Each point is reached from the start by the listed moves, each made once or not at all, plus a little noise. Say if it took an odd or an even number of moves. Then give how often each move was made.
In the rows, 128 means zero.

Moves:
(1): [146  90 177 141 186]
(2): [146 200 124 183 162]
Start: [ 92 133 133 104 143]
Points:
[109  97 179 119 199] -> odd (1, 0)
[131 168 179 172 235] -> even (1, 1)
[ 92 130 133 103 141] -> even (0, 0)

Moves:
(1): [133 124  97 141 149 138 131 133 119 127 141 124]
(2): [124 167 112 103 118 151 104 118 119 152 151 131]
(3): [172 150 143 131 115 138 111 115 116 127 107 116]
(4): [129 126 116 143 129  97 121 157 138 139 130 110]
(5): [112 174 140 147 172  96 118 115 125 129 128 157]
(6): [104 134 140 158 114 173 135 159 137 130 128 133]
(7): [142 150 115 103 131 137 178 126 147 134 129 122]
(8): [158 120 129 108 141 139 117 167 126 100 126 128]
(9): [153 116 129 138 135 130 126 126 159 134 143 145]
Start: [143 143 142 127 109 131 161 114 133 174 117 151]
Points:
[170 174 125  81 114 166 127 144 121 170 141 154] -> even (0, 1, 0, 0, 0, 0, 0, 1, 0)
[221 215 135 159 172 182 178 157 166 157 117 179] -> odd (1, 0, 1, 0, 1, 1, 1, 1, 1)
[133 249 117 115 147 101 170 119 147 216 139 150] -> even (0, 1, 0, 1, 1, 0, 1, 0, 0)

Moves:
(1): [142 113 136 121 132 126 144 149 160 111 105 135 148 126 108 119 156 147]
(2): [126 150 131 108 125  90 111 119  99 102 104 125 142 145 102 139 124 138]
(3): [117 125 153 117 121 116 136 138 154 139 111 146 124 115 135 138 112 112]
(4): [108 142 122 152 134 127 145 129 133 132 119 126 137 137 135 138 115 135]
(5): [116 124 139 116 150 138 143 120 137 144 144 118 123 143 122 115 115 126]
(6): [132 137 145 115 120 143 124 140 141 134 125 116 112 132 119 112 143 152]
(7): [111 152 131  94 124 121 144 127 127 104 134 100 124 127 122 147 111 120]
(8): [106 125 126 118 128 120 132 152 107 135 152 124 126 132 125 119 130 141]
(9): [109 138 107 125 144 112 119 133 163 118 136 139 120 112 124 140 106 127]
(10): [130 127 103 134 115 130 141 108 108 159 130 127 114 105 119 124 137 135]
(11): [118 145 137 111 118 153 130 120 145 160 160 172 148 116 136 141 127 147]
(12): [ 97 127 106 113 127 155 110 130 125 108  87 168 132 153 145 102 140 121]
(13): [114 115 145 128 126 132 128 126 116 139 141  98 148 129 119 121 131 129]
(14): [122 111 130 121 118 141 131 139 134 140 126 119 121 158 120 142 136 124]
(15): [129 132 125 121 142 129 122 139 139 157 134 113 156 137 156 112 114 120]
(16): [132 150 138 111 163 133 123 117 109 144 120 144 136  91 135 161 119 133]
(17): [122 152 151 146 134 123 128  99 124 149 137 124 124 127 139 132 177 106]
(18): [110 111 148 111 130 111 131 105 172 140 160 139 127 123 174 118 134 159]
Start: [166 131 121 143 103 137 118 141 118 126 123 112 121 117 128 135  99 139]
Points:
[104 146 173  96 109 141 165 115 133 233 155  32 130 135 135 141 108  85] -> even (0, 0, 1, 0, 1, 0, 1, 0, 0, 1, 0, 0, 1, 1, 1, 0, 1, 0)
[ 53 204 165  24 135  99 117 155 143 142  91 131 158 128 195 142  60 190] -> even (0, 1, 1, 1, 0, 1, 1, 1, 0, 0, 0, 1, 0, 0, 1, 1, 0, 1)
[ 86 182 103  75 117 140 130 142 166 160  42 232 163  95 107 199  91 179] -> even (1, 1, 1, 1, 0, 0, 0, 0, 1, 1, 1, 1, 0, 1, 0, 1, 0, 0)
[ 81 146 174  73 153 171 157 126 229 180 106 234 172  97 196 143  92 196] -> even (1, 0, 1, 1, 1, 0, 0, 0, 0, 0, 1, 1, 0, 0, 0, 1, 0, 1)
[115 143 188  90 120 195 184 147 174 249 122 132 153  90  97 166 108 200] -> even (1, 0, 1, 1, 1, 1, 0, 0, 0, 1, 1, 0, 1, 1, 0, 1, 0, 0)
[102 149 135  59 148 148 137 128 166 191  70 135 159 159 155 110 122 220] -> odd (1, 1, 0, 1, 1, 1, 0, 0, 0, 1, 0, 1, 0, 1, 1, 1, 0, 1)
[102  93 143  87 110 155 163 117 228 213 201 133 146 106 126 131 116 211] -> even (1, 0, 0, 0, 1, 0, 0, 0, 1, 1, 1, 0, 1, 1, 0, 0, 0, 1)
